Rows are points. Each copy is the shape, with its points in the same order, turned, moved and blurred by noise. Is it also mirrored, or only turned?

Shape (5 x 2):
[[ 11 -21]
 [  0  44]
 [-39  -5]
 [ 22 -25]
 [-38  29]]
Copy 1 (5 x 2):
[[-14   4]
 [ 52  16]
 [ 18 -34]
 [-19  16]
 [ 50 -23]]
Copy 1 is: mirrored
Copy 2 (5 x 2):
[[-25 -20]
 [ 26  20]
 [-39  29]
 [-20 -36]
 [ -5  44]]
Copy 2 is: only turned

Shape (6 x 3):
[[-29 -49 -24]
 [-22 -12  52]
 [ -6 -36 -28]
 [ 25   1  -7]
 [ 17  19 -42]
 [ 19  10  29]]
Copy 1 (6 x 3):
[[-34 -30  29]
 [ 38  10  40]
 [-28 -25   5]
 [ -2   8 -24]
 [-33  23 -31]
 [ 28  25  -8]]
Copy 1 is: only turned
Copy 2 (6 x 3):
[[ 48 -13  56]
 [-12  50  41]
 [ 48 -15  29]
 [ 20   3 -16]
 [ 12 -35 -17]
 [ -2  32 -11]]
Copy 2 is: only turned

Shape (9 x 4):
[[  6   5  -4   0]
 [  6 -38 -37   7]
 [-47  11  -4  55]
 [ 33   1  14  36]
 [-29 -23  16  24]
 [ 23  -9   2 -24]
 [ -7 -25 -13  -7]
 [-32 -19   4 -30]
 [ 38  42  23  80]]
Copy 1 (9 x 4):
[[ 20   8  -7   1]
 [ 20  -9 -59  10]
 [-23 -18 -15 -60]
 [-27  14  -1  18]
 [ -1 -40  -9 -14]
 [ 33   5  -4  28]
 [ 30 -18 -28   3]
 [ 52 -31  -4  -9]
 [-68  40  17  -7]]
Copy 1 is: only turned
Copy 2 (9 x 4):
[[ -3  20   5  11]
 [-15 -28 -21  29]
 [-30  43 -77   3]
 [-58  22   9   3]
 [-24  -5 -55 -18]
 [ -3  -5  23  -2]
 [ -8 -15 -16   7]
 [ 21 -17 -26 -15]
 [-86  74   0   0]]
Copy 2 is: only turned
Copy 3 (9 x 4):
[[ -9   4  14  -8]
 [-18 -32  12 -45]
 [ -7 -31 -66   6]
 [ 35 -14   8  10]
 [  3  -5 -30 -25]
 [  8  21  35 -17]
 [-15   0   0 -40]
 [-31  30 -17 -43]
 [ 48 -32  -5  55]]
Copy 3 is: mirrored
Copy 4 (9 x 4):
[[ 12  -8  11   5]
 [ -6 -37  17  38]
 [-58  22   8  16]
 [ 18   0 -33  25]
 [-39 -20 -10   3]
 [ 32 -30   9  -6]
 [  0 -32  19  -1]
 [-15 -41  32 -28]
 [  3  60 -57  31]]
Copy 4 is: mirrored

Shape (11 x 6):
[[ 27  36  44 -31  30  30]
 [-23  17  -4  27  36  13]
 [-60   4  14   0   8 -33]
 [-43 -12  14 -14  -8   7]
 [-47  10   2   0  26 -11]
 [ 19 -38 -17 -27  19  20]
 [ 34 -26  10  28  38  15]
 [ 33 -54 -24 -11  -4  -8]
 [-54 -11  17 -15 -36  -4]
 [ 31  -1 -61  22 -12  36]
 [-19  15  -2  -3  -5 -10]]
Copy 1 (11 x 6):
[[ 54 -31  -6  32 -33   7]
 [-28  12   2  29  -8  15]
 [-17  30 -28 -27   4  26]
 [ -9   8   8 -38 -17  34]
 [-22  22 -15  -3   0  34]
 [-11 -66  15   0  -3  45]
 [-37 -60  -4  26 -21  -5]
 [-31 -78  11 -26  23  23]
 [ -3  19  11 -60  -6  28]
 [-20 -44  69  16  36  -8]
 [  0   1   1 -10  19  12]]
Copy 1 is: mirrored
Copy 2 (11 x 6):
[[ 37  57  47  37   2  20]
 [-28   7   8  30  32   4]
 [-40 -33  38  13 -20  14]
 [-30  -6   9  16 -34  30]
 [-39 -14  35  24  11  27]
 [ 29  -2 -29  43  -3  58]
 [ 21   8 -25  59  19  -6]
 [ 38 -34 -43  29 -12  35]
 [-36 -10  14  -7 -52  30]
 [ 17  10 -58 -11  39  29]
 [ -8  -9  19   0  -1  19]]
Copy 2 is: only turned
Copy 3 (11 x 6):
[[  5  30  64  -1 -28 -15]
 [ 40  -6  10  42   8   0]
 [ 17  46  -2  53  41  36]
 [ -6  17  24  31  50  26]
 [ 19  22   9  57  21  20]
 [-42 -10  14  26  20 -34]
 [ 17  -2   5  10  16 -59]
 [-47  -2 -23   7  34 -38]
 [-11  25  16  21  63  47]
 [-12 -62 -21  -4   0  -7]
 [  3  18  -1  21  14  25]]
Copy 3 is: mirrored

Shape (11 x 8):
[[  8   5   7  39   9 -25 -29   8]
 [ 40  38 -17  -5 -35 -17  43 -28]
 [  9  35  -3  22 -73  12  14 -24]
 [ 54  30  -3  12 -30  48   3 -37]
 [-22  -9  11  21 -16 -40  40 -24]
 [-20 -13  44  24  51  -7 -22   2]
 [-26 -45 -20  22  21 -16 -20   1]
 [-25 -49  31 -15  -6 -30 -37  13]
 [ 17  37  -4   9 -30   4  -6 -66]
 [-36  10  -1  -2  24 -35 -11   4]
 [  8 -28  12  24   9 -36 -36 -15]]
Copy 1 (11 x 8):
[[ 15 -32  10   1 -13 -20   6 -20]
 [ -4  33  55  36  26  41   7 -25]
 [-16  -1  13  47  14  58  49 -18]
 [ 22  13  17  60 -19  60   7  17]
 [-16 -37  38   0  57  15   8 -16]
 [  8 -59  18 -23  -8 -28 -11  36]
 [ -6 -47 -24  -9  24 -15 -38 -13]
 [  2 -31 -26 -63  21   1   1   3]
 [-14 -12  38  28 -20  66  -1 -16]
 [-36 -23  18 -22   6 -27 -12  -9]
 [ 22 -42   3 -26  -1   5 -19 -23]]
Copy 1 is: only turned
Copy 2 (11 x 8):
[[ -7 -35  32 -14  20  -9  12   9]
 [ 47  27 -26  -6   1  -7   9  47]
 [ 36   9  12  24 -29 -22   5  63]
 [ 23   8   2  31 -18  21 -48  40]
 [ -2  -2 -18   3  -6 -52  42   6]
 [-45 -17  37  -3  17 -40   4 -40]
 [-29 -44  11 -17 -15   3  43 -25]
 [ -5 -25  51  21  -5 -10  47 -46]
 [ 45 -12  -5  -1 -28 -24 -33  23]
 [ -7  -3  32 -42   1 -35  27 -21]
 [  5 -48  26   0  18 -13  19 -22]]
Copy 2 is: only turned
Copy 3 (11 x 8):
[[ 45   6   3  19 -15 -33  -5 -18]
 [  6 -18  75   8 -20  28   2  -3]
 [-17 -35  58  49 -25 -10  -7  24]
 [  4  -7  47  61   3  42 -40   9]
 [ -3 -25  31  14  -7 -29  50 -35]
 [ 20  39 -42  23   7 -33  15 -41]
 [ 55 -29 -39  10  14 -33  20 -18]
 [ -3 -21 -41 -26   9 -50 -10 -17]
 [ -7 -37  26  57 -41  26 -18 -22]
 [ 19   1 -34  -6 -30 -13  29 -11]
 [ 34 -11 -12  11   1 -37 -13 -48]]
Copy 3 is: only turned
Copy 4 (11 x 8):
[[ -3   3  25  12  46  42 -17   0]
 [-34  50  -6   4  40 -41  -7 -40]
 [-44  15  -4  -3   6 -11   9 -75]
 [-17  43  -9 -56  15  -4  -4 -49]
 [ 17   2  21  57  29 -24  -9 -33]
 [ 30 -22  51   9  18  32 -37  19]
 [ 29 -13  -5  40   2  41   2  21]
 [ -1 -23  -2  53 -10  36 -66  10]
 [ -4  58  12  -2   6  -1  -9 -64]
 [ -6  13  43  48   3  12 -14  23]
 [ 17   7  -1  36  28  48 -44  -5]]
Copy 4 is: mirrored

Shape (15 x 9):
[[-45   0 -16 -23 -28   3  -9 -20 -38]
 [  7 -27  -4  -8  27 -20   3 -16 -31]
 [  9  -3 -22  -5 -13  43 -35  16   8]
 [-44  -9 -39 -40 -39  36  -6   1   7]
 [ 14 -17  34   0  21 -18  41  -8 -24]
 [ 13 -40  17  16  29 -41  12 -35  29]
 [-22  10   4  21 -36  46 -57  17  -6]
 [-13  20  16  -5 -27  31 -29  51  28]
 [  9 -10  -5  37  29 -27  45 -26 -16]
 [-65  -2 -71 -15 -18   7 -19  36  -8]
 [-17 -40  13   3  29  10  18   1 -20]
 [-63  35 -37 -43  23  19 -16 -16 -24]
 [-23 -26  23   3  24 -40   5 -14 -19]
 [-12  26 -18  -6 -46  20 -25  23  10]
 [-20 -38  14  37  32 -14  49 -36  15]]
Copy 1 (15 x 9):
[[ 33  12  26  16 -29 -27  -1  -7 -24]
 [-22  10  -1   8  -6 -20  48   9  -2]
 [ 33 -32  31  14  51 -22   5  -3   0]
 [ 78 -23  14  18  -5 -15  -1   4 -16]
 [-29  32 -22 -24  -4 -12  35  19  13]
 [-41 -27 -34 -10 -12   5  55 -17  30]
 [ 33 -10  67  -7  38 -24 -14 -39  11]
 [ 29 -28  51 -19  38   7 -29   9  17]
 [-35  29 -38  23  -5 -15  23  -8  28]
 [ 59 -22  49  66 -12 -18  -7  30   9]
 [  7  27   3   2   3   2  55   4  25]
 [ 34  12  29  55  -9  20  -4   2 -54]
 [-30  14   7  -7 -37   2  42   2  13]
 [ 29 -30  33   3  23 -25 -37   0   1]
 [-15  21 -44   7 -16  18  46 -20  52]]
Copy 1 is: only turned
Copy 2 (15 x 9):
[[-38 -52   1  -3 -33 -30  18   4 -45]
 [-22 -33 -17  19   6  17 -25  17 -24]
 [-14  -6   6  -4 -61 -23 -23   7  29]
 [-36 -32  26 -46 -49 -54  -6  15 -18]
 [ -9 -36  23  29  43  19 -18  10 -12]
 [-20  -4 -21  13  65  -5 -12  22   9]
 [ -8 -16   9  19 -73 -39  20 -10  34]
 [ 19 -23  39 -27 -44 -17  12  -8  41]
 [-16   2   4  37  37  23  -1  49 -23]
 [ -7 -36   0 -44 -76 -40  11  46 -39]
 [-16 -50   5  21   8  -1 -22  42   2]
 [-66 -53   2 -33 -58  13  23  25 -34]
 [-12 -48 -18  23  25   2   7  26 -15]
 [  4  -5  25 -23 -57 -24  20 -13  -2]
 [-31  -6  14  30  61  -1  11  69   4]]
Copy 2 is: mirrored
Copy 3 (15 x 9):
[[  6  21  40  22  25   0   8  39 -45]
 [  7  -2  14  28 -26  27 -20  35   3]
 [ -5  -2  41 -41 -11 -40  -3  27 -10]
 [ -9 -11  39   0  47 -47   1  41 -38]
 [-13 -14  -2  12  -8  56  -9   3  11]
 [ 39 -41 -23  25 -32  21  -3  -3  15]
 [ 21  19  69 -54   3 -25  25   8 -26]
 [ 10  12  33 -64  33 -29  -2  -7   5]
 [-11 -10   4  50 -34  29  -2 -22   6]
 [  9  22  68  27  41 -62 -26  23 -15]
 [  0 -25  38  19  -1  29  -4  20  22]
 [-11  44  32  33  34 -35  26  62   5]
 [ 34  -2   9  33  -1  42  -6  13  12]
 [  2  22  30 -34  21 -38  -6  -1 -34]
 [  9 -50   7  53 -14  26  22 -23  17]]
Copy 3 is: mirrored
Copy 4 (15 x 9):
[[-45  -4  19  36 -35  16 -17  11  26]
 [  5  33  -2  10   8  28 -39 -17  13]
 [ -4 -27  23  12  24  23  38   6  11]
 [-60 -23  29  33  -1  20  29  44  53]
 [ 13  52  -6 -37 -18   1 -31  -1   5]
 [ -5  51 -63 -17  16  13 -11 -10 -14]
 [-21 -29  38  30 -13  21  67 -15   6]
 [-10  10  40  14   4 -14  78  10   4]
 [-27  26  -9 -45   1   5 -41 -22 -11]
 [-74  -8  42  46  38  -8  10   1  40]
 [ -1  23  -1 -18   2  11 -14 -27  39]
 [-27 -34  29  51  -2 -37 -28  14  40]
 [ -5  51 -17  17 -20  -5 -31 -26  18]
 [-39   3  42  23  -3  10  53  21  -8]
 [-32  27 -49 -51  -4  -4 -27 -27  15]]
Copy 4 is: mirrored

Shape (16 x 11):
[[-31 -16  51   6 -44  29  -9 -55 -38  20  14]
 [ 25  -8 -18  17 -22  59  -1  -1  31  16  19]
 [-24 -33 -38  19  36 -31  18  13 -14 -31   1]
 [  3 -23  -5  16  16 -76  23  27 -11  -3   8]
 [-56   4  40   2 -40  18  -1 -50  -6  32 -22]
 [-27   6 -27  31 -20 -38  40  42 -28 -27  -2]
 [ 21  -6 -34  -9  21  30  20   5   7 -21  46]
 [ -1   4  -3 -53  -7  50  12   2   5  18  29]
 [-13  15  68   0 -27  16  31 -58  -8  24 -25]
 [  5 -25 -16 -14  11  73  29  -3  39  -2  17]
 [-27 -12  -6  10   5 -27 -18  41  -1  -9 -19]
 [ 22 -39 -49  22 -12 -42  -4  30 -38 -11 -27]
 [-20  33  52   0  -2  -8   3 -36 -39 -23 -35]
 [  5   4 -35  -3  27  55  22  -9  -6  44  17]
 [ -7   9 -22  43  18 -47  -9  28 -11 -17  15]
 [-13   0 -56   0  -4 -52   2  -7   8 -21  -1]]
Copy 1 (16 x 11):
[[-18 -25  10  -2 -11  42   2  23  25  -3 -82]
 [ 54 -29   1 -27  -2  25   1  27  21  12  16]
 [  1 -12  16  -3 -27  -9 -10 -60 -40 -24  26]
 [-21  18  51  -2 -27 -30  -9 -35 -50   9  17]
 [-10   8 -12  -8 -28  14  37  17  30 -22 -78]
 [ -7  21  25   2 -44  20  32 -26 -72  -7  24]
 [ 33 -22  27 -50  14  34 -17 -21  -7 -13  35]
 [ 36  12  16 -53  28  26  -9  24  12 -39 -10]
 [ -4   5  42 -11 -19  15  48  12  54  -9 -74]
 [ 60 -42  17 -50  -3  17   1   5  23 -36  16]
 [-14   7   0  23 -13 -20  10  -1 -30 -20  23]
 [  6  20  20  43 -49   5 -36 -20 -42   5  36]
 [-39  19  32  27   0  31  46 -24  34 -22 -38]
 [ 80   3   5 -36  19  17 -11 -20   3  -4 -16]
 [-17   2  10   8  -3  -3  12 -39 -45  27  35]
 [-15  30  -5 -21 -40   4 -13 -42 -21  -2  38]]
Copy 1 is: only turned
Copy 2 (16 x 11):
[[ -4 -13  27  53   4  44  -8  -9  17  -7 -62]
 [-18  14 -40  30 -10  17  26 -17   4 -11  32]
 [ 15 -47  25  -4  22 -27  -6   5 -23  52  48]
 [  5 -23  38 -27   5 -30   9  13 -69  40  12]
 [-28 -28   4  24   5  39   8  13  29  19 -71]
 [ 10 -44  54 -12  -6 -20  51  33 -19  29  32]
 [ -2 -26  -9  16  14 -25  15 -43 -14 -16  53]
 [-41 -34 -19   3  20  12   7 -30   8 -50  10]
 [-23 -16  -3  45  35  15  34   5  -1   6 -84]
 [-37 -31 -49  41  25  13  15 -27   0 -10  45]
 [  7 -38   7 -20 -12 -15  -8  45 -20  20  16]
 [ 50  -3  25 -33  19  12  12  32 -35  29  42]
 [ 21 -37  15  24  32 -29  18  26  11   4 -72]
 [-45  12  -9   5  40  -4   5 -30  28  -6  32]
 [ 17 -14  28 -15 -23 -50   8  16 -21  37  24]
 [ 30 -43   7 -42  -3 -15  24 -14 -14  47  18]]
Copy 2 is: mirrored

Shape (16 x 12):
[[-13   5  19 -17  32  18  -3  32   1 -33 -16  63]
 [-12 -12   2  -6   3 -34  46   3 -31  28 -12   3]
 [-42  -6  35  -3 -19  23 -28  21  19  11  39  41]
 [ 29 -31  -7  -8 -30 -35   3 -10 -49   1 -34 -25]
 [-39  30  24 -16 -12 -10 -49  19  12 -13   3  39]
 [ 31  60 -10  53 -23  45  -9 -46   4   4  22   4]
 [ -4 -10  60 -12 -17  23 -21   8  32 -12  27  26]
 [  3 -17 -37  15  10  -5   7  28 -13  -6  -6 -15]
 [ -3   3  -5 -39   2   7 -14  -6   9  -3  28  49]
 [ 33  37  25  37  16  16 -23 -44  -1  29   1 -29]
 [ 45  28  24  12 -10  20 -50 -19  33  61  23 -10]
 [ 46 -28 -16  49  -8 -19  -8 -39 -55  43  -7 -23]
 [ 30  14   9   1 -22  49  -5 -24 -13  68 -24 -41]
 [-24 -14  22   6 -14  33 -45 -15  17  30   4  46]
 [-37  -8  -4 -19  17  -1   8 -10  41 -32 -18  24]
 [ 46 -18 -12  32 -33 -34  17  -1 -15  41 -40  -2]]
Copy 1 (16 x 12):
[[ 11 -49  -9   5  31  -5  -1  61   3 -58  -7 -10]
 [  1  -3 -49 -30  45 -15  19 -22  22  -1  -9 -40]
 [-23 -19  -7 -29 -15  12  20  48 -57 -19  16 -15]
 [  4  23 -34 -30  52 -40 -22  -5  49  28  41  -4]
 [-35 -27   9  19  25  -7  -8  70 -43  -2  13 -17]
 [ 22   3 -20  61 -57 -25 -25 -17 -38   0  16  -5]
 [ 17   6  -1 -17  -8  19  17  72 -34  -5  19  -4]
 [ -2 -20   3 -23  13 -12 -35 -25  29   2  -4 -16]
 [  5  -7  15  -7  26   4  15  24 -36 -41  30 -23]
 [ 50  -3 -34  32   2 -21 -18 -13 -42  48   7  17]
 [ 30  35  -8   9  13  26 -30   2 -74  35  13  27]
 [ 27  12 -71 -18  19 -17 -38 -63  11  54  50  -2]
 [  8  37 -27  -5  10 -28   3 -38 -33  23  -4  62]
 [-20 -31 -14  -4  11  30  15  24 -53  -5  40  20]
 [ -2 -44  29  14  27  12  36  26  21  -5   6 -19]
 [ -9  31 -59   1  29  11 -32 -30  38  14  13  -3]]
Copy 1 is: only turned
Copy 2 (16 x 12):
[[-22  13 -26   8  50 -14 -20 -29   4  27  59   3]
 [ 13   6 -14 -24   4  45 -41 -20  -6 -19  -8  23]
 [-66 -20 -22   4 -32 -20   0 -16   2  13  38  24]
 [ 17  20  25  21  -1  43 -34  -3 -11  -1 -43 -23]
 [-74  22 -12  11   6 -22  -8 -19  35  25  19  20]
 [ 33  63 -26  34 -68 -22  40 -21  31  -8  18  18]
 [-50 -19   1  24 -23 -38  -8 -33  12  -9  43  -7]
 [ 29   1   1  -1   6  19 -12  34  13  18   7  12]
 [-26   2   9  11  14 -17  16 -36 -12  14  22  42]
 [ 22  41 -39  29 -37 -38  11  -5  21 -50 -18  -2]
 [  2   7 -20  29 -51 -76   9 -14  14 -20 -38  20]
 [ 49  28 -23  49 -38  31 -17  19 -26 -24 -51   6]
 [ 34  19 -32 -20 -51 -26  15 -16  -7 -16 -52 -30]
 [-45 -18 -48  27 -24 -20  23 -23  -3  17   4   8]
 [-19 -18  -8   5  39  15  17 -29  44   1  31   6]
 [ 52   3 -14  23 -31  28 -53 -17  11  14 -44   0]]
Copy 2 is: mirrored
Copy 3 (16 x 12):
[[  5  52 -16  17 -35 -32 -14  -4 -20 -18  11  23]
 [  7  -9 -42 -48 -11 -25   8 -13   4  33  12 -28]
 [ 34  23 -15  32 -24 -35 -33  22   6  53 -18  43]
 [ 14 -29 -16 -65   3  10 -30 -29  23  11 -25 -46]
 [-10  39  12  25 -29 -38 -18   1   0  42 -37  24]
 [ 65 -38 -10  29 -24  25  43  -6 -12   6 -69  15]
 [ 36  26   3  20 -16 -13 -32  55  22  17 -16  32]
 [ 27 -26   3  -3   5 -11 -13 -38 -14  11  25 -23]
 [ 11  15 -23  26 -11 -36  -3  -9  39   7 -13  33]
 [ 40 -46  23 -24 -37  34  37  11  -2  17 -32  19]
 [ 52 -59  34   0 -54 -12   9  26  29  28 -40  42]
 [ 58 -61 -17 -58 -30  44  -1 -44  24  32 -10 -23]
 [ 43 -83  -9 -52 -18  -1  -6  15 -13  12 -46  29]
 [ 24 -10 -20  29 -51  -6 -37  15  13  36 -29  49]
 [-32   6 -22  32  -8 -10  -7  16  -1   2  16   4]
 [ 35 -49 -18 -48 -50  -8 -12 -10  13  16 -18 -60]]
Copy 3 is: only turned

Shape (15 x 12):
[[ 28 -14 -10 -14  -9  12   8  26  23  49  23  32]
 [-37  10 -39  17   0  28  55 -17 -17 -47 -35  -4]
 [-23   5  20  39   0  19  53   9 -26 -42  -8 -26]
 [ 18  -6  81  24   1 -17 -30 -60  20 -39 -40   2]
 [-26  39  62  53  23 -10  -7 -44  26 -13 -51  21]
 [  7  24 -26  50 -24   3  58 -30  -8 -37  -9 -31]
 [ -2  23 -28 -28  -2   3  -5   4 -21  42  51 -16]
 [-17 -11 -26  37   0 -25  -1  17 -23 -24  -9   2]
 [-11  -4  -7  17 -23  29  16 -25 -43  -4 -25  -3]
 [-18   4 -17 -54 -43  -4  15  46  11  45  22 -12]
 [  0 -27 -28 -44  20 -22  46  18 -21  45  34  -1]
 [-22 -18 -13 -37  -7 -11 -16 -15  37  18  52  13]
 [ 14  26 -20 -47  -7 -19  11  11  -9  -4  14  20]
 [ 24  -2 -31 -27  32  27 -12  15   4 -11  23 -33]
 [  0  -1   6 -29 -11   6   9  25 -11  18  60  41]]
Copy 1 (15 x 12):
[[ -7  16 -28 -15  -9  -4  22   5 -82 -20  -7 -16]
 [-29  11 -24 -27 -45  15 -42 -33  33  23  26  24]
 [ 13   9  -3 -23 -32  20 -16 -79  12  32   9  23]
 [ 31 -25  85 -22   4  -5  41 -21  23  20  43 -34]
 [-17 -47  65 -43 -24  50  45 -22  28  22  12 -29]
 [ -8 -18  -7 -23 -17   3 -22 -30   7  51  25  64]
 [ -5  -1 -45  39  12   1  -1  -4 -37 -14 -46   3]
 [ 15 -19 -53 -30 -19  -1  21 -38  13  18  10  -3]
 [-21  15  -4  -9 -32 -24   7 -28  21  10  -3  20]
 [ 15  38 -51  42 -33  13   6  12 -71  18 -26 -19]
 [-22  27 -62  -2  18 -16 -25 -23 -60  23 -34 -34]
 [ 21 -29 -22  15 -16 -12 -22  19 -53 -15 -18 -50]
 [-18   3 -40  36   6  13   3 -12 -37   0  25 -20]
 [ 24  21 -35   2  34  19 -27  -4 -13 -34  -3   4]
 [ -9  -2 -32  29 -19 -13   2 -42 -78 -28  -9 -31]]
Copy 1 is: only turned
Copy 2 (15 x 12):
[[-34  -4  -6  39 -31 -57  11   6 -27  13  33 -11]
 [  9  43 -36 -15  15  20 -30  42  16  -1 -43 -17]
 [ 26  30 -21   0  45  -1  -7   4  37 -28 -21  -8]
 [ -1  25  86 -37  -3  13  54 -35  14 -14 -33  -2]
 [ 22  35  47 -51 -36  26  11 -34   2 -49 -12  10]
 [ 12 -10 -47 -27  20  12  -1   0  24   0 -49 -28]
 [-43 -47   6  44  -7 -31 -52  13  -1  -1  11 -10]
 [ -5  -1  -8  -5  36  24  -4  18 -15   7  13  14]
 [-14  14   8 -33  30 -29 -24  31   7  -3 -24 -15]
 [-70   4 -17  46  -8 -32 -39  -2  22  26  48 -20]
 [  2 -27  -3  59 -12 -36 -30  42  19  43  44 -15]
 [-66 -19  22  48 -42  -7   6  27  19   9  11  19]
 [-33  -7  13  40  -8   8 -21  16  -9  13  18 -51]
 [-20  -9  12  71  11 -18 -25   1 -23  22 -35   5]
 [-44 -13   9  55  -7 -34   2  36   0 -28  40 -25]]
Copy 2 is: mirrored

Shape (18 x 12):
[[-27 -59 -45  30  34  10   9  18  -2  -5  21   6]
 [-28 -69 -23  31  11 -20 -23 -11 -18   4  21 -23]
 [-48  26   6 -46 -21  -1   6  -7   3   5  19 -41]
 [-10  24  25 -12  -3   8 -12 -31   2 -29 -21  33]
 [  6 -77 -39  33 -17 -14  -6  52  13 -27   5  11]
 [ 14  36  24 -11 -26  40  -5   6  -9  -3  12   9]
 [ 53  22  27 -27  -6 -28   8 -38   7   0 -24  28]
 [ 49  35  -7   8 -11 -41  19  -7 -35  -9 -53   8]
 [ -1   1 -52  29 -18 -17   9  13  17  11   7  36]
 [  5  45 -40 -62 -67 -37  -9  -9 -34 -21 -20 -18]
 [ -7  13  45 -17 -30   2  16 -10 -30  13 -68   2]
 [ -4  38 -32  -8 -35  19 -22 -13  -6 -23   0 -53]
 [ -9 -59 -24  31 -35  11   5   0  -2  25  41   2]
 [ 17 -34  35 -12  20 -18  29 -25  -8 -19 -19   0]
 [ 37  21  13 -19  13 -14  -1   3 -44  -3   2  48]
 [ 37  -3  15 -34  13  25   6  -4  -1  27 -63  10]
 [  2 -59 -19  44  11 -28 -41  42  16  22   0   9]
 [ 35 -22  19 -27  21 -17  -4 -59 -34 -10 -42  63]]
Copy 1 (18 x 12):
[[-55 -53  26  -5 -25   8  11 -26   9  26 -23  33]
 [-55 -26   4 -16 -18  -6  28  23  24  38 -32  23]
 [ 31 -29 -14  -6  53   5   1   7  25   4  13 -22]
 [  0  22  30 -18   2  20 -33  15   7 -31  36   4]
 [-13 -56  15 -38 -64  -4   8  -2 -26  19 -43  42]
 [ 15  11   1 -17 -11   9 -39 -19   2 -25   7 -45]
 [ 46  51  17  16 -31  24 -36  15  31 -30   5  22]
 [ 33  47  26  29 -18 -38 -32  11 -10 -40 -23  34]
 [  0  -9  31 -25  -8  20  -2 -31  -4 -23 -58  32]
 [ 82   8  31 -25  23 -56  17  19  18 -39  -9 -10]
 [ 10  14 -32  -3   4 -30 -60  23  16 -47  18  20]
 [ 25  20   4 -26  26 -34  22 -19 -10  10  10 -28]
 [-28 -25  -7 -45 -27   8  -8 -17  34  29 -59   5]
 [  4   3  11  23 -34   3 -44  27  31  15  16  33]
 [  7  12  42  31 -40   3 -32  10  21 -53 -13 -15]
 [ 14  17 -29  18 -43  -8 -31 -26  26 -49  33  29]
 [-40 -24 -15 -14 -57  25  32  10 -20  -3 -49  39]
 [-10  41  45  12 -54   3 -39  35  61 -46  23  36]]
Copy 1 is: mirrored
Copy 2 (18 x 12):
[[ -9  15  41  33  -8 -32 -13 -44 -49  -8   3 -28]
 [  4  25  46  48   1 -28   6  -1 -14 -10 -15 -20]
 [ 13 -41 -22  50  48   4  11   3  -5  46   7   7]
 [  9  -6   8 -30  44  22 -10 -33  26  27  16  29]
 [-44  28  41  36  10 -28 -58 -24 -37 -42 -19  -4]
 [  1   4 -48 -18  31  22 -25 -10 -13  37  -5  31]
 [-17 -33  -3 -41  19  45   4   2  30  -8 -21  63]
 [ -6 -37 -17 -29 -10   4 -24  -7  59 -41   3  33]
 [-53 -20  11 -20   3 -37 -29 -21 -14   1   3  -5]
 [-40 -40 -57  38  58 -11  -6 -10  73   1  -1  22]
 [ 15 -13   0  -1  -1  50 -43   5  58  38  17  22]
 [ 20 -21 -57  17  62  -5  -8 -10  23  -2 -16 -37]
 [-29  30  15  23  -6 -28 -11  -6 -29  30 -49 -14]
 [ 30 -20  46  14  -5  37 -10 -23   3  -1 -22  37]
 [-16   7 -20 -27  -4  15   6 -27  16 -15  15  67]
 [-17 -25  -7 -10 -12  81 -18 -18  18   7   6   8]
 [-39  31  48  17   1  -8 -29  25 -31 -34   5 -12]
 [-10   6  42 -30   1  36  22 -40  52  -3  -1  59]]
Copy 2 is: mirrored
